Each wall is flat, endless, passes through zero and stands at right angles to its row. A trip goes straight from one point to another. List the walls that it crosses, first one first.

Walls:
(1): [-319, 188]
(2): [-55, -40]
(3): [-114, 2]
(4): [227, -23]
(5): [146, -58]
(6): [21, 270]
(7): [-4, -168]
(8): [73, 227]
Trips:
[-150, 68] to [-108, -207] => 8, 6, 7, 1
[113, -260] to [176, -34] => 2, 8

Walls:
(1): [245, -188, -301, 127, -190, 211, -79, 10, -297]
(2): [416, 90, -286, -275, -2, -52, -83, 3, -17]
(3): [104, -108, 41, -45, -169, 45, 292, -74, 27]
(4): [113, 30, 6, 199, 94, 133, 226, -173, 126]
(5): [370, -131, 55, -79, 38, -141, 230, 166, -251]
(6): [-327, -2, -16, -17, -304, 0, -87, -82, -142]
(7): [180, -132, 129, -170, -107, -112, -36, 112, -93]
(8): [-378, -111, -18, 336, -188, 301, -77, -189, -26]
(9): [98, 518, 118, -401, -31, 47, 186, -194, -575]
(10): [-291, -52, 332, -190, 116, 248, 227, -410, 81]
Trips:
[-315, 299, -160, 544, -9, 2, 462, -227, 337] to [92, -436, 124, -16, -221, -201, -85, 195, 93] => 10, 7, 5, 4, 1, 8
[273, -30, -23, -250, -200, -102, -194, 385, -52] to [-25, -301, 459, -169, 296, 135, -87, 29, -7] => 9, 1, 10, 2
[285, 272, -73, -15, 307, 1, 132, -348, -36] to [-190, 231, -100, -240, 312, 211, 469, 455, -111] => 2
